Rows are points. To make a cloud, some directions were put in groups of two or more. Within a group, all points are equally far from the middle, so they leave a hole (a ring in 2 directions, a hollow ball in 3). The other directions are filled evenly. Then the cloud was stretched, turned, moved and blurred a little. How many holes are there, and how many directions does each take, smallest first?
(in the rows, 128 means zero)

Cloud, 14 rows:
[[ 93 148]
 [160  76]
 [ 87  79]
 [100  67]
 [101  65]
 [134  62]
 [ 83 136]
 [172 125]
 [168 134]
 [165  82]
 [125 161]
 [159  76]
 [157  73]
 [ 96  72]]
Holes: 1 (2)

Cloud:
[[140 181 183]
 [118 137 195]
 [ 73 104  99]
 [182 190 146]
 [171 192 123]
 [108 104 192]
 [102  87 160]
 [207 129 137]
 [155 136 106]
 [201 157 128]
 [126  89 111]
 [197 185 123]
 [164 121 146]
 [167 105  75]
 [110  83 182]
 [142 110 182]
 [134  61  84]
 [165  85 101]
 [140 155 116]
 [ 57  63 141]]
Holes: 0

Cloud (48 x 6):
[[135 152 117 172 107 223]
 [ 84  71 162  73 138 201]
 [125 125 158 140 140 121]
 [120 149 107 122 142 214]
 [110  86 104 100 122 190]
 [123  89 190  73 131 174]
 [160 169 128  83 125 130]
 [203 139 127 116  97 174]
 [ 83  97 184 171 154 143]
 [127 156  79  94 109 105]
 [ 59 109 102 115 107 137]
 [107 124 169  64 116 113]
 [228 117 135 145  55  98]
 [ 78 115  95 146 136 136]
 [ 96  82 136 189 153 168]
 [177  74 160  73  88 124]
 [148 115  41  98 114 157]
 [159 104 142  61  60 168]
 [ 79  31 104  76 135 152]
 [156 135 139 172 145  87]
 [172  65 197 146 178 157]
 [217 186 111 172  58 115]
 [ 71 125 140  97 155 123]
 [177 127 110 159  56 120]
 [139 149 127  63  92 128]
 [ 82  72  87 126 129  97]
 [101 186 110  86 144 151]
 [ 41  84 121 109 138 196]
 [209 125 125 121  45 115]
 [132  64 190 204  88 176]
 [181 116 146  85  72  78]
 [ 87 166 113 125 112  99]
 [139 172 159 141 120 171]
 [ 69  77  98 170  87 130]
 [120 147 221 169 163 140]
 [113 130 129 114 112 151]
 [115 133 110 174  81 119]
 [106 130  64  79 115 109]
 [166  74 109  88  70 127]
 [123 131  44 118 100 122]
 [162  21 168 122 122 195]
 [ 93  98 172  83 176 129]
 [ 83 126 206  81 172 138]
 [ 70 171  94 104 182 156]
 [160 142  93  94  41 173]
 [117  76 173  60 182 153]
 [143  60 137 114  92 107]
 [151  90 125  44 167  79]]
Holes: 0

Cloud:
[[160 165  89 119 151 169 135 154]
 [ 73  71  44 138 111 148 153 150]
 [129 192 127 125 141  98 129  93]
 [170 118 132 120 129 249 169 124]
 [167  65 106 116 130 164 112  74]
 [136 150 152 143 117  58  67 118]
 [ 59 142  95 137 111  53 106 163]
 [104  99  92 119 174 174 154  69]
 [ 89 167 147 156 116 103 167 221]
 [121 150 103 178 113 121 168 181]
 [191 115  92 118 154 193 160 143]
 [189 156 141 157 108 111 127  98]
 [134 155 133  90  85 142 119 130]
 [141 153 126 160 153  29 101 113]
 [116  94  97 196 122 116 133  95]
 [ 64 147 147  96 102  90 165 137]
 [162  84 140 120 118 178 123 196]
 [147  50 140 109 124 201 215 177]
 [122  63 107 150  66 212 166 191]
 [109 111 153 146 124 152  56 128]
 [114 137 113 190 139 130 163  98]
 [138  68 173 120 103 209 186 216]
 [133  72  81 125  87 104 181  82]
 [130  80  95 174 142 112 175  73]
 [ 98 146  53 103 113 108 146 153]
 [157  52 129 115 112 199 154 184]
 [ 48 121 172 154  81 112 107 168]
 [ 67 109  96 147 110 196 102 182]
 [130 152  59 152 139  80  53  91]
 [ 85 155 115 166 155 194  96 140]
 [ 42 145 157 140 112 146 135 152]
 [147 122 120 165 184 138  98 131]
 [154 163  79 145 205 112  99  68]
 [140 136  78  82 162  93 192 149]
 [ 82 148  72 140 167  67 176 132]
 [116 113 162 137 196 112 115 146]
 [163  66 115 111 151 122 107  71]
 [151  74  82 156 185 114  93  85]
 [163  81  86 121 193 104 128 132]
 [117 101 148 175 159 140 130 127]
 [136 141  98  96  76 140 143 119]
 [154 158 170  76 127 148 166 163]
 [152 124 123 134 141  52 173  84]
 [142  96 128  86  93 187 112 183]
 [139  32 146  97 124 179 208 188]
 [137 133 115 167 127  43 123  92]
 [ 71 152 132 132  80 119 138 127]
 [ 71  70 117  86  93 155 197 132]
 [ 88 138 146 131 137 156  56 131]
 [141 111 155  82 172 161 161 111]
 [100 185 145 119  78 136 146 137]
 [105 115 137 131 143 196 168 108]
 [ 55  85 125 120 150 122  97 137]
 [115 187  91 157 120  93  46  96]
 [163  67  83 140 145 216 187 150]
 [118  98  93 201 120 163 133 157]
 [145  37 106 118 133 187 206 170]
 [138 137 142 137 142  41  70 113]
 [ 87  77  75 133  71 202 164 180]
 [101  57 128  98 112 179 144 114]
 [ 62  95 154  81  93 175 207 171]
 [110  99  75 177 143  77 161 131]
 [ 77 103 131 101 169 101  71 132]
 [153 123 130 156 189 109  90 116]
 [149 113  56 134 150  79  79 114]
 [ 82  87  88 172 125 149  93 128]
 [133 187 149 147 143  83 114 197]
 [157 148  91 170 135  90  56 128]
 [120  44 168 117 114 141 194 145]
 [148 162 147 142 127  85 164 107]
 [159 141 117 145 119 100  96 179]
 [ 89 105  99  49 101  91 196 170]
 [ 77 143  68 147 117  94 130  76]
 [ 77 152 132 133  83 156 165 128]
 [ 91  87 105 105 151 169 196  89]
 [135 199 167 141 123 101 137 125]
 [ 94  62 109 145 142 127 106 102]
 [119 139  96  77 106 116 179 106]
 [120 102  94 172 136 162  57 102]
 [129  65 136 117 103 167 239 180]
 [ 93  39 148 101 122 132 149 125]
 [152 112 108 144 100 164 226 114]
 [152  99 122  94 120  92 234 141]
 [ 86 188  72 148 100 135 131 168]
 [100 126  66 124  93  93 130 165]
 [ 57 151 124 136 113  33  92 154]
 [194  68 112  89 128 131 145  99]]
Holes: 3 (2, 2, 2)

Cloud, 99 rows:
[[110 164 129 121 135 118  91 140 167]
 [ 83 170 140 197 171 108 152 101  54]
 [107  61 114 101  61 170  84 170 116]
 [ 83  53 160 173 173  54 126  65 119]
 [152 162 160 114 138 158  57 206 155]
 [122 213 154  54 135 158  76 216  73]
 [110  97 127 152 206 149 127  90  74]
 [134 154 124 124 118 122 234 118 117]
 [ 85  82 108 102 147 147 187  86  97]
 [114 119 110  93 176 176 119 121 124]
 [ 93  85 224 113  87 154 103  99  93]
 [ 91  69  97 121 185  93 128 137  59]
 [104  94 109 178 190 111 166 138  74]
 [169 143 184 154  96 107 130 129 144]
 [115 113 190 165 138  60  97 166 124]
 [144  96 123 139 124  94  72 144 192]
 [149 140 146 151 147 170 179 120 155]
 [ 91 180  82  97 143  69 164 174  80]
 [ 94 136 130  85  77 138  88 158  71]
 [164  70  91 104  88  91  72 171  29]
 [ 94 120 137 107  88  78 145  74 105]
 [ 61 134 110 152 158 164 186 149 132]
 [147  87 129 104 180  53  47 160  98]
 [161 142 142 169 143 112 204 150 144]
 [ 67  87 154 103  83 168 105 122  63]
 [107  80 194 155  68 155 105 124 133]
 [115  88 138 192 193 100 197 128 117]
 [ 90  97 135 122 204 130  44 152  76]
 [154  73  92 100 118 102 156 189 119]
 [112  57  89 112 213 135 153 122 127]
 [189 104 105 180 112 112 184  75 150]
 [ 96  10  92 103 154 163 166 124 130]
 [200  66 126 130 157 122  45 161 105]
 [162  61  92  90 179 131 177  98 136]
 [138 166 181 164  96 168 118 200 132]
 [100 149 119 122 116  67 101 143 120]
 [105  63 193  95 126 118 144  65 178]
 [ 93 102 129 114  94 103 165 213  68]
 [107 165 125 165 202  66 118 117  95]
 [150  53 141 130 108 136  75 130 173]
 [166 172 176 114 182 159 178  77 152]
 [ 87 184 113 141 166 143 216  85  92]
 [133  80  50  94 146 166 122  98 122]
 [ 87  82 105 139 197  75  77 156 109]
 [162  94 145 143 137 115 198  90  69]
 [104  33  78 160 152 141 106 131  39]
 [116  91 176 137  57 199 129 139  95]
 [152  73 138  85 125 131 122 183  32]
 [ 94  99  90  98 116 148  98 103  87]
 [197  66 125 168 137 111 103  71 140]
 [139  81 169  63 164 117 121 128  63]
 [163 125 220 140 130 143 126 137 170]
 [131  48 152 138 205  67 143  96  99]
 [160 100 217  90 114 138  85 110 127]
 [108 105  95 113 206  67  76 144  93]
 [126 111 160  63 156  91 144  90 152]
 [ 51 123 123 107 180 140 146 183 168]
 [104 117 113 139 186  95 124  50 126]
 [107 133 179 119 206 105 184  92 125]
 [ 88  86 112 122 188  97 202  61 145]
 [128 114 134 157 164  35 168 131 126]
 [107  68 115  57 174  65 125  78 139]
 [155  35 172  99 186 137  95 180  60]
 [110 200 127  98 147 122  56 169  99]
 [149 106  99 157 104 165 211  43 122]
 [147  78 175 220 189 139 129  91 138]
 [143  82 143 162 122 153 142 216 113]
 [141 110  60 155 147 143 139 106 144]
 [184  93 115 167 109 152  95  79  67]
 [129 164 140 105 135  92  55 209 154]
 [110 196  96 181  84 130 158 127 158]
 [ 87  99 142 147 156 182 158  78  59]
 [190  93 143 108 149 132  88 191  64]
 [102  92 112  98 188  73 141 136  85]
 [ 73  28 100 135 192 116 123 114 113]
 [ 67 102 172 100 155 112 115 136 114]
 [107  35 186 121 135  67 166  97 117]
 [135  51 222 109 110 137 129 126 153]
 [126 126 210 113 125 182 153 120 123]
 [ 70 139  92 117 148 104 188  91  87]
 [147  92 157 182  80  99 157 134 182]
 [148  92 162 191 139 131 107 181 180]
 [ 90  58  63 144 150  67 169  62  81]
 [ 75 116  60  84 148  98 151 123  70]
 [ 96 139  98  89 183 102 173 126  91]
 [152 155 149 122 113 191 127 136 117]
 [ 78  52  97 170 181 116  85 161 122]
 [145 151 106  81 123 128 160 205 141]
 [ 92 116 148 149 155 164 206 134 160]
 [155  80 164 173 171 170 128 122 158]
 [144  28 153 164  98 144 179  95 179]
 [141  49  93 183 140  57 142 132 118]
 [144 165 199 161  68 156 129 133 108]
 [184 138 209 187 152  90  85 112 173]
 [102  45 138 131 180 154 181 108 128]
 [161  76  58 140 142 125 215  59  94]
 [ 68 123  97 124 133 153 216 171  71]
 [124 117  99 105 159 122 201 135  81]
 [112 105 166 157 136  70 136 103  46]]
Holes: 1 (4)
